Rows are points. The last column is the point's height on a tilted bowl or saddle (a function of degree 2), plus a little noise. Count its main directions that bend up, bend down and stay straight.

Points:
|  38 |  12 |  34 |
| -44 |  44 |   8 |
|  15 | -73 |  68 |
|   2 | -15 |   5 |
|  -7 | -28 |   7 |
|  39 | -47 |  58 |
|  25 |  26 |  24 |
|  22 |  27 |  22 |
| -26 | -53 |  25 |
Directions: 2 up, 0 down, 0 straight

Points (11 x 3):
| -29 | -20 |  33 |
| -55 |  37 |  30 |
| -33 | -42 |  71 |
|  28 | -49 |  39 |
| -30 |  60 |  -2 |
|  16 | -28 |   9 |
|  35 | -51 |  42 |
|   9 |  25 | -30 |
|  28 |   9 | -28 |
| -43 |  34 |  12 |
|   8 |  31 | -33 |
Directions: 2 up, 0 down, 0 straight

Points, 18 rows:
|  -9 |  30 |  23 |   3 |
|  27 | -46 |  15 |  10 |
|  63 | -86 | -21 |  73 |
|   5 | -12 |  -1 |   2 |
| -18 |  -3 | -33 |  12 |
| -25 |  -7 |  -2 |   3 |
|  66 |  38 |  72 | -69 |
| -41 | -53 |  53 | -82 |
|   3 | -14 |  45 | -21 |
| -36 | -18 | -21 |   1 |
| -42 |  45 | -15 |  59 |
|  38 | -37 | -14 |  17 |
|   2 |  11 |   5 |   3 |
|  -9 | -59 | -22 | -13 |
| -69 | -27 |  -7 | -20 |
|  -7 | -11 | -48 |   4 |
|  12 |  37 |  -3 |  -1 |
|  53 | -11 |  16 |   4 |
Directions: 1 up, 2 down, 0 straight

Points, 15 rows:
| -25 |  11 | -65 |  30 |
| -65 |   7 |  11 | -21 |
|   2 |  20 | -56 | -19 |
|  57 |  79 |  18 |  70 |
| -32 | -14 | -31 |  57 |
|  17 | -32 | -14 |  12 |
|  33 |  36 | -34 | -34 |
|  -6 | -42 |   3 |  23 |
| -12 |  45 | -43 | -42 |
|  25 | -16 |  77 |  56 |
|  -2 | -23 | -34 |  33 |
| -44 |   6 |  18 | -10 |
|  -9 | -39 |   2 |  21 |
|  28 |  56 |  -3 |   0 |
|  23 |  45 |  -2 |   1 |
Directions: 1 up, 2 down, 0 straight

Points (26 x 5):
|   -6 |  -21 |  -10 |    5 |   15 |
|   -7 |   21 |   11 |  -51 |   12 |
|  -25 |   38 |   10 |    2 |    5 |
|  -11 |  -12 |   13 |  -22 |   16 |
|   16 |  -34 |  -50 |  -36 |   18 |
|   65 |  -36 |   -5 |   17 |  -35 |
|   14 |   11 |  -16 |  -22 |   -2 |
|   42 |  -32 |  -30 |   59 |  -10 |
|   52 |  -14 |  -45 |  -10 |  -19 |
|   46 |   11 |  -58 |   48 |  -23 |
|   78 |  -43 |   57 |   51 | -103 |
|    1 |  -16 |  -31 |   11 |   16 |
|   -3 |   22 |  -24 |   46 |   -1 |
|   15 |   44 |   21 |  -49 |   10 |
|    8 |  -38 |   54 |    6 |   -5 |
|   58 |   32 |   23 |   57 |  -35 |
|  -31 |   29 |  -39 |   34 |   -9 |
|   20 |  -44 |  -26 |  -32 |   19 |
|   26 |  -18 |   17 |    1 |    3 |
|   74 |  -57 |   48 |   20 |  -79 |
|   -5 |    9 |   45 |  -28 |   30 |
|   45 |   11 |  -28 |  -10 |  -25 |
|    8 |  -88 |   67 |   39 |  -82 |
|  -30 |   28 |  -38 |  -26 |  -23 |
|   -8 |  -21 |  -28 |    1 |   18 |
|    6 |    9 |   67 |   22 |   17 |
Directions: 1 up, 2 down, 1 straight

Points (27 x 5):
| -41 | -39 |  30 | -50 |   9 |
| -13 |   2 | -86 | -11 | -69 |
| -10 | -33 | -53 | -38 | -24 |
| -34 |  12 | -19 | -77 | -10 |
|  43 |  11 | -56 | -62 | -77 |
|  -7 |  27 | -36 |  22 | -35 |
| -42 |  24 | -20 |  52 | -28 |
| -23 | -73 |  28 |  36 | -29 |
|   0 |   3 |   8 |  10 |   0 |
|  67 |   9 |  58 |   7 | -55 |
|  36 |   4 | -23 |  22 | -43 |
|  26 |  73 |  10 |  -7 | -69 |
|  18 |  -9 |  15 |   5 |  -2 |
| -58 | -18 | -18 |  -3 |  12 |
|  18 | -16 | -23 |  34 | -34 |
|  22 |  42 | -48 | -12 | -66 |
|  62 | -25 |  32 |  32 | -38 |
| -19 | -21 |  43 | -71 |  -3 |
| -44 | -10 |  22 | -21 |  23 |
|  -7 | -52 | -14 | -45 |   1 |
| -43 | -16 |  -7 |  36 |  -7 |
|   6 | -43 | -25 |  -1 |  -8 |
| -42 |  27 |  45 | -48 |   7 |
|  37 |  -4 |  46 | -55 | -18 |
| -58 | -42 | -19 | -28 |   3 |
|   0 |  11 | -42 | -17 | -22 |
|  10 | -10 |   5 | -24 |   8 |
Directions: 0 up, 3 down, 1 straight

Points, 46 rows:
| -32 |  27 | -37 |  45 |  23 | -51 |  15 |
| -39 |   8 |   6 |  -9 |  23 |  17 |  24 |
|  30 |  70 |  60 |  20 | -38 |  21 |  48 |
| -12 | -91 |  74 |  22 | -34 | -20 |  89 |
|  15 |  82 |  17 |  96 |   3 |  59 |  99 |
|  11 | -16 |   4 | -22 |  -8 |  29 |   6 |
|  64 |  -2 |  30 | -32 |  42 |  22 | -12 |
|   4 | -18 | -53 | -36 |  -3 | -38 |   9 |
|   5 | -10 | -40 | -12 | -14 | -33 |   6 |
| -29 |  44 | -36 |  11 |  14 | -11 |  10 |
| -50 |   7 | -22 |  36 |  -3 | -21 |  23 |
| -13 | -11 |  56 |  -4 |  67 | -44 |  42 |
|  10 | -11 |  -1 | -16 |   4 | -51 |   9 |
|  25 |  -4 |  32 |   2 |  -5 |  -4 |   9 |
| -29 |  41 |   8 | -11 |  26 |  -6 |  18 |
|  17 | -85 |  11 | -53 | -17 |   7 |  35 |
|  -7 |  38 |  45 | -35 |  65 |  43 |  35 |
| -33 |  10 | -61 | -56 |  12 | -15 |  21 |
|  19 | -42 |  18 |  36 | -20 |  -9 |  29 |
| -46 | -31 | -36 |  28 |  22 |  17 |  21 |
| -33 |   0 |   4 | -12 | -22 |  31 |  30 |
| -15 | -15 | -10 | -39 | -11 |  31 |  17 |
|  16 | -18 | -74 |  -7 | -24 | -40 |  15 |
| -26 |  -6 |  39 | -56 |  -7 |  18 |  39 |
|  -8 |  52 | -17 |   3 | -59 |  68 |  48 |
|  26 | -35 |  14 | -32 | -18 |  78 |  18 |
|  10 |  40 |  18 | -72 | -13 | -13 |  18 |
| -47 |  37 |  68 | -22 | -10 | -25 |  63 |
|  42 |   8 |  25 | -56 |  21 | -20 |  -5 |
|  44 |  32 |  13 | -23 |   3 |  73 |   2 |
| -43 |  89 | -42 | 110 | -19 |  57 | 108 |
| -45 |  20 |   6 |  41 |   6 | -28 |  32 |
|  -8 | -46 | -58 | -35 | -22 |  13 |  21 |
| -18 | -79 | -30 | -18 |  41 |  51 |  38 |
|  67 |  -8 |  -7 | -34 |  -4 | -14 |  -9 |
|  -7 |  59 | -53 | -20 |  50 | -22 |   4 |
|  20 | -11 | -27 | -32 | -17 |  23 |   1 |
|   0 |  15 |   6 |  -4 |  39 |   2 |   4 |
|   9 |  33 |   4 |  14 |  12 | -40 |  10 |
|  36 |  29 | -62 | -61 |   9 |  43 |   0 |
|  -8 |  30 |   5 |  24 |  -7 |  15 |  19 |
|  -1 | -35 |  -1 | -34 | -21 |  10 |  17 |
|  -3 |   2 | -17 |  30 | -36 |  24 |  24 |
|  -5 |  29 | -20 |   9 |  16 |  28 |   7 |
|  22 |   0 |  55 |  -6 | -44 |   6 |  30 |
| -11 | -41 | -50 | -76 |  42 | -42 |  30 |
Directions: 5 up, 0 down, 1 straight

Points, 46 rows:
|  -30 |    3 |  -23 |  -28 |  -25 |   39 |   11 |
|  -81 |  -33 |  -42 |  -27 |   12 |  -29 |   84 |
|  -24 |   -5 |   39 |  -32 |  -39 |  -70 |   67 |
|  -14 |  -47 |   20 |   11 |  -13 |  -37 |   40 |
|    0 |   -7 |  -49 |  -27 |  -61 |   14 |    7 |
|   30 |   -5 |   88 |    1 |   18 |   -5 |   50 |
|  -25 |   20 |    8 |  -33 |   53 |   57 |   -4 |
|  -17 |  -20 |   -6 |  -22 |   -8 |   55 |    3 |
|   -9 |  -77 |  -20 |  -56 |    1 |   21 |   16 |
|   29 |   48 |  -20 |  -34 |   18 |   -4 |   14 |
|  -30 |    4 |    8 |  -31 |   67 |   46 |    7 |
|  -76 |   20 |  -70 |   13 |   24 |  -13 |   72 |
|  -17 |  -21 |   -3 |  -48 |  -41 |   -4 |   15 |
|   31 |    1 |   11 |   13 |  -37 |   26 |    5 |
|   28 |  -34 |   11 |   38 |   34 |    2 |   32 |
|   47 |   38 |   19 |  -39 |  -16 |    9 |   13 |
|   11 |   12 |    1 |  -38 |    6 |    5 |    6 |
|   27 |   32 |   -2 |  -15 |   15 |   -5 |   11 |
|   29 |  -20 |  -37 |   -8 |   -7 |   -8 |    4 |
|  -38 |  -37 |   16 |  -68 |   21 |  -12 |   45 |
|   22 |   36 |   46 |   -9 |   13 |   -4 |   21 |
|  -20 |  -17 |   25 |   47 |  -11 |  -27 |   50 |
|  -48 |  -74 |   29 |  -29 |  -20 |   15 |   39 |
|   27 |   15 |  -10 |   23 |    3 |   30 |    4 |
|    0 |    6 |  -11 |   -4 |  -19 |   36 |    0 |
|   39 |  -21 |  -30 |  -66 |  -90 |   10 |  -15 |
|   20 |  -27 |   -2 |   14 |   78 |   13 |   39 |
|   24 |  -16 |  -34 |   64 |    3 |  -28 |   44 |
|   20 |   12 |   67 |   17 |   41 |    4 |   33 |
|    6 |  -45 |  -69 |   10 |  -80 |  -13 |    5 |
|  -33 |   66 |  -26 |    3 |   92 |   17 |    2 |
|   94 |  -21 |    4 |   -9 |  -38 |  -23 |    3 |
|   48 |   -3 |   93 |  -26 |   12 |   11 |   48 |
|   54 |    8 |  -28 |  -27 |  -18 |   43 |   -6 |
|  -32 |  -33 |   24 |  -33 |  -12 |   46 |   14 |
|   -6 |   27 |   16 |   -2 |  -37 |   28 |   12 |
|  -19 |  -30 |   35 |   -7 |   -1 |    4 |   22 |
|   92 |   12 |   -9 |  -28 |  -15 |    2 |   10 |
|   -2 |   51 |  -85 |   77 |    3 |   15 |   57 |
|    7 |   52 |  -14 |   -1 |  -15 |  -26 |   27 |
|  -18 |   -3 |  -29 |   50 |   18 |   27 |   24 |
|  -29 |   22 |   23 |   -6 |  -64 |   -5 |   42 |
|   -5 |   14 |  -80 |  -10 |   65 |   35 |   34 |
|  -31 |  -15 |   12 |  -28 |  -27 | -106 |   94 |
|  -58 |   27 |    2 |  -27 |  -44 |   19 |   38 |
|   20 |   14 |   41 |   17 |    9 |   34 |   11 |
Directions: 5 up, 1 down, 0 straight
